Every row gives one point. Each copy is the shape, with its points in the same order, turned, moved and blurred by noise. Is it also mirrored, or only turned?

Shape (5 x 2)
-1.2; -5.9
2.0; 0.0
-1.9; 3.8
-0.5; -1.1
-3.3; 7.2
Copy 1 (5 x 2)
-5.1; -2.7
2.1; -3.4
3.0; 2.6
-0.4; -1.4
4.8; 5.6
Copy 1 is: only turned
Copy 2 (5 x 2)
-5.8; 3.0
0.6; 1.2
0.6; -4.2
-2.0; 0.3
2.0; -7.5
Copy 2 is: mirrored
Copy 3 (5 x 2)
-2.6; 2.3
2.6; -1.6
0.5; -6.7
0.4; -1.1
1.2; -10.4
Copy 3 is: mirrored
Copy 4 (5 x 2)
-3.5; 1.6
2.6; -1.1
5.9; 3.4
1.2; 1.3
9.2; 5.1
Copy 4 is: only turned

Shape (8 x 3)
-3.6; 2.1; 8.6
-4.9; 0.4; 4.9
-1.2; 3.1; 0.8
-1.7; 4.5; 1.2
-7.1; 2.7; -3.5
-4.7; -0.8; 4.5
2.4; 2.8; -4.8
1.7; -0.6; -2.0
Copy 1 (8 x 3)
-1.0; -0.7; 9.3
-2.0; 2.7; 5.7
2.2; -0.3; 1.8
3.2; 0.7; 3.6
0.9; 6.4; -0.5
-2.2; 1.9; 5.3
4.6; -0.5; -4.3
0.3; -2.7; -1.7
Copy 1 is: only turned
Copy 2 (8 x 3)
-1.8; -8.4; 1.8
-3.2; -5.7; -1.0
-3.4; -0.3; 1.9
-4.5; -1.1; 2.6
-9.1; 0.6; -2.9
-2.4; -5.4; -2.0
-2.7; 6.1; 1.8
-0.3; 3.6; -0.3
Copy 2 is: only turned
Copy 3 (8 x 3)
4.9; 5.7; -6.5
1.2; 5.6; -5.5
2.0; 4.9; 1.5
2.9; 5.7; 0.9
-3.8; 9.3; 1.7
0.4; 4.4; -6.0
-0.1; 1.0; 5.4
-0.7; 0.0; 1.7
Copy 3 is: mirrored
Copy 4 (8 x 3)
-7.1; -5.2; -7.0
-6.1; -1.4; -4.3
-0.4; -0.8; -3.1
-0.5; -0.9; -4.5
-0.5; 6.5; -4.4
-6.4; -0.2; -2.1
4.4; -0.1; 1.5
0.6; -1.2; 1.7
Copy 4 is: mirrored

Shape (10 x 4)
-1.3; 1.8; 0.9; 4.1
-0.3; -2.9; -8.4; 0.7
-3.3; 0.9; -3.8; -3.0
1.2; 1.6; -6.3; -3.4
-2.7; -3.7; 1.0; 9.0
-6.2; 7.1; 2.1; 6.4
1.7; 3.3; -2.5; -1.2
0.9; 2.9; 1.4; -4.2
-1.1; -1.3; 5.3; 0.0
-3.9; 2.6; 0.2; 1.3
Copy 1 (10 x 4)
1.1; 4.3; -2.0; 2.4
3.0; -4.8; -7.2; 1.7
-0.4; -0.7; -5.6; -3.7
4.0; -3.1; -4.5; -4.2
-1.2; 3.4; -3.4; 9.4
0.7; 11.3; -5.0; 1.2
3.7; 0.4; -1.6; -2.8
0.1; 1.1; 0.7; -4.9
-4.0; 2.7; 1.8; 0.6
-0.7; 4.4; -4.1; -0.5
Copy 1 is: only turned
Copy 2 (10 x 4)
2.7; -1.7; 1.0; -4.8
-4.2; 3.2; -3.1; 2.6
-3.2; 3.4; 3.7; 0.8
-1.0; 6.4; 0.9; 1.8
-1.0; -7.8; -3.2; -3.7
2.6; -2.4; 2.3; -11.5
2.8; 4.8; 1.4; -0.2
3.4; 3.5; 6.2; 1.4
3.5; -3.1; 4.2; 0.6
0.5; 0.1; 2.9; -3.8
Copy 2 is: mirrored
Copy 3 (10 x 4)
4.2; -3.6; 3.9; 0.1
5.0; -4.2; -5.8; -4.9
-0.2; -3.6; 0.2; -6.2
1.8; 0.8; -2.4; -7.2
6.3; -8.1; 1.3; 4.6
6.7; -6.7; 10.4; -2.8
2.2; 0.9; 1.8; -4.6
-2.0; 0.7; 2.7; -3.7
-2.5; -3.3; 3.6; 1.8
1.8; -4.6; 4.8; -2.9
Copy 3 is: mirrored
Copy 4 (10 x 4)
1.2; -1.7; 3.2; 0.5
-2.7; 5.6; -0.6; 6.7
-0.1; 5.6; -1.1; -0.5
0.9; 4.8; -4.8; 2.8
-3.6; -3.0; 8.3; 3.7
6.8; -0.7; 7.9; -2.0
2.4; 1.1; -3.1; 1.3
1.0; 0.1; -4.2; -3.1
-2.7; -3.1; 0.9; -3.8
1.7; 1.6; 3.0; -1.7
Copy 4 is: only turned

Shape (9 x 6)
3.6; 5.2; 6.2; -2.0; 7.2; 1.7
3.1; -0.7; 1.6; 2.1; 1.4; -0.6
1.9; 1.9; -3.1; 1.1; 2.2; -4.6
-4.4; -4.4; -2.6; -5.8; -1.4; -4.6
3.1; 4.5; -4.1; -2.8; -4.4; 5.4
-3.5; 6.2; -3.0; 3.6; 5.5; 4.0
1.6; -4.9; -4.2; -3.2; 3.5; -8.7
1.0; -1.8; -3.0; -5.7; 7.7; 0.1
-2.2; 1.5; -0.5; 0.2; 3.0; 5.0
Copy 1 (9 x 6)
0.7; 8.0; 2.6; 0.0; 4.0; 5.5
0.8; 1.8; 4.1; 2.8; -0.2; -0.9
3.6; 1.2; -1.2; 0.9; -0.8; -3.1
-4.3; -5.3; -5.6; 3.1; 2.0; -2.8
-3.8; 0.8; 1.6; -7.8; -4.6; -0.2
1.1; 6.0; -2.0; 1.2; -7.8; 4.0
4.5; -5.7; -3.8; 3.8; 4.4; -3.9
2.7; -3.2; -2.9; 0.6; 2.2; 5.7
-2.9; 2.2; 0.6; 1.5; -3.8; 4.2
Copy 1 is: only turned
Copy 2 (9 x 6)
6.8; 1.3; 2.3; -3.4; 1.7; -3.1
0.1; -3.3; 2.1; 3.4; 1.5; 0.0
-0.3; 2.2; 1.3; 6.4; -0.9; -3.2
-10.6; -0.8; -2.0; -0.4; -1.2; -3.2
1.9; -0.8; -9.4; 2.6; 3.1; 3.2
3.0; 5.6; 0.0; 0.2; -5.1; 6.5
-5.6; -2.6; 0.9; 4.3; -4.4; -8.4
0.4; -1.8; -0.6; -2.5; -6.7; -5.0
1.0; 0.0; 0.4; -2.5; -1.7; 4.8
Copy 2 is: mirrored
Copy 3 (9 x 6)
-4.9; 3.0; -1.2; -1.0; 3.1; 9.2
-2.7; 4.5; 3.6; 0.2; 0.7; 0.6
-6.5; 2.2; 0.7; 1.8; 1.1; -3.6
0.1; 0.5; -1.9; -5.7; 2.1; -8.4
2.8; 0.0; -3.5; 8.1; -0.7; 0.5
-4.1; -7.1; 3.0; 3.8; 0.2; 3.5
-5.8; 3.7; -0.1; -3.7; 7.0; -8.2
-2.7; -0.1; -0.7; -1.3; 10.0; -0.3
1.1; -3.6; 2.3; 0.1; 1.5; 2.8
Copy 3 is: only turned
